Every row gives one point. Before rounding, the points of a table are all equally far from one centre. They may lie mostly on one side of it. Where is the centre, to within rounding?

Points, 9 rows:
[[-0.21 -0.57]
 [-0.51  0.12]
 [-0.63 -0.14]
 [-0.63 -0.17]
 [-0.51  0.13]
 [ 0.14  0.02]
 [-0.12  0.23]
 [ 0.10  0.08]
 [-0.63 -0.14]]
Centre: [-0.22 -0.17]

Points:
[[-0.18  0.02 -0.13 -0.10  0.61 -0.09 -0.48  0.51 -0.39]
 [ 0.12  0.34 -0.30 -0.36  0.65 -0.18 -0.24 -0.10 -0.38]
 [ 0.01 -0.16 -0.25 -0.53  0.68 -0.45  0.34  0.44 -0.31]
 [-0.11  0.39 -0.10 -0.24  0.54 -0.08 -0.36 -0.28 -0.23]
 [ 0.19  0.01  0.35 -0.05  0.54 -0.34  0.24  0.12 -0.55]
 [-0.01 -0.12 -0.68 -0.18  0.71 -0.39 -0.09 -0.14 -0.39]
 [ 0.08  0.08 -0.47  0.07  0.18 -0.75 -0.04  0.24 -0.26]
 [ 0.04 -0.07 -0.12  0.17  0.37  0.08 -0.49 -0.15 -0.26]
 [ 0.09  0.63 -0.39 -0.05  0.57 -0.16 -0.03  0.24 -0.37]
 [-0.23  0.26  0.03 -0.01  0.78 -0.59  0.34  0.48 -0.46]
 [-0.05 -0.12  0.09 -0.25  0.66 -0.25  0.18  0.55 -0.58]
 [-0.85  0.15 -0.13 -0.10  0.53 -0.21  0.42 -0.12 -0.08]
 [-0.68 -0.04 -0.26 -0.02  0.63 -0.09  0.12  0.74  0.09]
 [ 0.19  0.30 -0.30 -0.48  0.26  0.16  0.07  0.17  0.01]]
Centre: [-0.14  0.00 -0.14  0.02  0.54 -0.21  0.12  0.13  0.02]
